Each point is reached from the start by the listed moves, each made once or not at all, plus a little noise. Is the number of moves made odd or even? Then give how often each move was made.

Moves:
(1): [ 0.43  0.02  0.09 -0.12  0.01]
(2): [ 0.03  0.26 -0.16  0.11 -0.57]
(3): [-0.23  0.54  0.41 -0.22  0.07]
Start: [ 0.00 -0.07  0.21 -0.13  0.18]
Points:
[ 0.24  0.76  0.56 -0.38 -0.33] -> odd (1, 1, 1)
[ 0.41 -0.04  0.29 -0.22  0.16] -> odd (1, 0, 0)
[ 0.21  0.51  0.71 -0.46  0.27] -> even (1, 0, 1)

Moves:
(1): [ 0.18 -0.27 -0.36  0.12  0.15  0.36 -0.10 -0.13]
(2): [ 0.38  0.19 -0.06 -0.05  0.16  0.01  0.10 -0.29]
(3): [ 0.75 -0.25  0.37 -0.13 -0.12  0.02  0.06 -0.50]
(4): [ 0.29  0.01  0.32  0.14  0.15  0.13 -0.04  0.29]
(5): [-0.02 -0.19 -0.12 -0.39  0.29  0.29  0.10  0.12]
(6): [-0.11  0.25  0.07  0.04 -0.24  0.33  0.24 -0.47]
Start: [ 0.49 -0.09 -0.29  0.33 -0.20 -0.37  0.15  0.26]
Points:
[ 0.73 -0.27 -0.08  0.06  0.27  0.06  0.20  0.67] -> even (0, 0, 0, 1, 1, 0)
[ 0.83 -0.11 -0.25  0.60 -0.13  0.45  0.25 -0.07] -> odd (1, 0, 0, 1, 0, 1)
[ 1.39 -0.27  0.35 -0.03 -0.14  0.41  0.52 -0.30] -> even (0, 0, 1, 1, 1, 1)

Moves:
(1): [ 0.17  0.22  0.22 -0.12  0.04  0.17 -0.02 -0.08 -0.02  0.11]
(2): [-0.24  0.33  0.15 -0.01  0.19 -0.16 -0.37 -0.10 -0.46 -0.20]
(3): [-0.43 -0.23  0.55 -0.27  0.08 -0.28 -0.12  0.06 -0.08  0.15]
(4): [-0.08  0.02 -0.06  0.05  0.32  0.04  0.09  0.05  0.02  0.30]
(5): [-0.01  0.09  0.11 -0.13  0.08 -0.47  0.09  0.10 -0.03  0.13]
(6): [-0.14  0.29  0.19  0.13  0.44  0.01  0.07  0.12  0.42 -0.34]
(7): [-0.28  0.06  0.21 -0.28 -0.02 -0.11  0.27  0.20 -0.27  0.07]
(8): [ 0.43 -0.34 -0.36  0.35 -0.07  0.48 -0.18  0.30 -0.21  0.02]
Start: [-0.12  0.24  0.02 -0.14 -0.26 -0.05 -0.07  0.29  0.51  0.10]
Points:
[ 0.39  0.20 -0.18  0.17 -0.01  0.67 -0.18  0.58  0.29  0.50] -> odd (1, 0, 0, 1, 0, 0, 0, 1)
[-1.13  0.42  0.89 -0.65  0.34 -0.57 -0.20  0.46 -0.32  0.36] -> even (0, 1, 1, 1, 0, 0, 1, 0)
[-0.37  0.32  0.96 -0.44  0.30 -0.28  0.08  0.96  0.29  0.17] -> even (1, 0, 1, 0, 1, 1, 1, 1)
[-0.26  0.90  0.42 -0.14  0.69 -0.08 -0.08  0.87 -0.04  0.15] -> odd (1, 1, 0, 1, 1, 1, 1, 1)

Moves:
(1): [ 0.06 -0.14 -0.25 -0.40  0.00 -0.27 -0.42  0.21  0.08  0.53 -0.10]
(2): [ 0.04  0.02 -0.05  0.04 -0.11 -0.31 -0.17 -0.13  0.47  0.30 -0.11]
(3): [-0.07  0.37 -0.07 -0.31  0.05  0.29  0.30  0.32  0.17  0.07 -0.12]
(4): [-0.02  0.07  0.43 -0.34 -0.31 -0.03  0.07  0.14 -0.05 -0.33 -0.02]
(5): [ 0.06  0.03  0.17 -0.23  0.26 -0.24  0.20 -0.31  0.03  0.18 -0.07]
(6): [ 0.05 -0.10  0.16 -0.31 -0.10  0.14 -0.19 -0.14 -0.11  0.21  0.15]
(7): [-0.45  0.16  0.17 -0.01  0.16  0.13 -0.06 -0.53 -0.07 -0.21  0.23]
(8): [ 0.05  0.02  0.01 -0.23 -0.32 -0.10 -0.23 -0.10 -0.25  0.25  0.16]
(9): [ 0.26 -0.01 -0.03 -0.27  0.13 -0.10 -0.02 -0.15 -0.12 -0.14  0.32]
(10): [ 0.34  0.25  0.02  0.05  0.01 -0.05 -0.18 -0.11  0.07 -0.29 -0.39]
(11): [-0.17 -0.10 -0.25 -0.35 -0.14  0.45  0.04 -0.49 -0.19 -0.32  0.07]
Start: [-0.13  0.20 -0.12  0.12  0.14  0.10 -0.10  0.02  0.06  0.17 -0.17]
Points:
[ 0.26  0.17 -0.27 -1.33 -0.12  0.03 -0.85 -0.91 -0.32  0.73 -0.36] -> even (1, 0, 0, 0, 1, 1, 0, 1, 0, 1, 1)
[-0.42  0.93 -0.11 -0.70  0.40  0.38  0.03 -1.24  0.54 -0.11 -0.56] -> even (0, 1, 1, 0, 1, 0, 1, 0, 0, 1, 1)
[ 0.02 -0.02 -0.69 -0.85  0.04 -0.13 -0.66 -0.55  0.28  0.53  0.00] -> even (1, 1, 0, 0, 0, 0, 0, 0, 1, 0, 1)
[-0.11  0.61  0.78 -0.66  0.06 -0.25 -0.42 -1.06  0.43  0.02 -0.38] -> even (0, 1, 0, 1, 1, 1, 1, 0, 0, 1, 0)

Moves:
(1): [ 0.05 -0.08  0.07 -0.11 -0.01 -0.05 -0.17 -0.04 -0.07 -0.03 -0.19  0.13
 -0.07  0.05]
(2): [ 0.09 -0.24  0.28  0.36 -0.30 -0.43 -0.08 -0.05  0.53 -0.13 -0.25  0.11
 -0.22  0.17]
(3): [ 0.28 -0.01  0.24  0.16  0.29  0.25  0.06  0.39 -0.16  0.16  0.30  0.32
  0.29  0.28]
(4): [ 0.08 -0.11 -0.23  0.03  0.15 -0.18 -0.04  0.03 -0.01 -0.05  0.13  0.11
 -0.20 -0.03]
(5): [ 0.02 -0.14 -0.01  0.27 -0.10  0.00  0.07  0.05  0.12 -0.20 -0.11 -0.01
  0.33  0.09]
(6): [ 0.16 -0.49  0.01  0.07  0.04 -0.15  0.00 -0.12 -0.12 -0.17  0.08  0.69
 -0.33  0.01]
(7): [ 0.00 -0.09  0.24 -0.03 -0.03 -0.10 -0.03  0.26  0.35 -0.31  0.11  0.03
 -0.31  0.06]
(8): [ 0.21  0.33  0.16  0.22  0.27  0.15 -0.06 -0.06  0.18 -0.05 -0.31  0.43
  0.13 -0.38]
(9): [-0.04  0.12 -0.03  0.14  0.09 -0.48  0.50  0.44  0.23 -0.25  0.25 -0.16
  0.07 -0.23]
(10): [-0.19 -0.33  0.10 -0.18  0.07 -0.02 -0.20 -0.31  0.04  0.31 -0.17  0.08
  0.00  0.00]
(11): [-0.27 -0.10 -0.16  0.29  0.17 -0.21  0.10 -0.06 -0.16 -0.15  0.08  0.14
 -0.16  0.32]
(12): [-0.17 -0.16 -0.31  0.40 -0.10 -0.13  0.08  0.27 -0.03  0.01 -0.10 -0.08
  0.29 -0.05]
Start: [-0.09 -0.09  0.10  0.20  0.06  0.02  0.04 -0.09  0.15  0.02  0.14 -0.08
 -0.01 -0.10]
Points:
[ 0.19 -0.21  0.57  0.68  0.59  0.43 -0.07 -0.04  0.41  0.25 -0.15  0.77
  0.76 -0.06] -> even (0, 0, 1, 0, 1, 0, 0, 1, 0, 1, 0, 0)
[ 0.00 -0.42  0.38  0.29 -0.06 -0.15 -0.06  0.15  0.59 -0.55 -0.08  0.07
 -0.06  0.09] -> odd (1, 0, 0, 0, 1, 0, 1, 0, 0, 0, 0, 0)
[-0.18 -1.38  0.32  1.29  0.31 -1.23  0.33  0.49  0.41 -0.23  0.14  1.17
 -0.13  0.44] -> even (1, 1, 1, 0, 0, 1, 0, 0, 1, 1, 1, 1)
[ 0.15 -0.91  0.08  1.12  0.68 -0.86  0.71  0.88  0.42 -0.93  0.98  1.05
 -0.30  0.39] -> odd (0, 0, 1, 1, 1, 1, 1, 0, 1, 0, 1, 0)
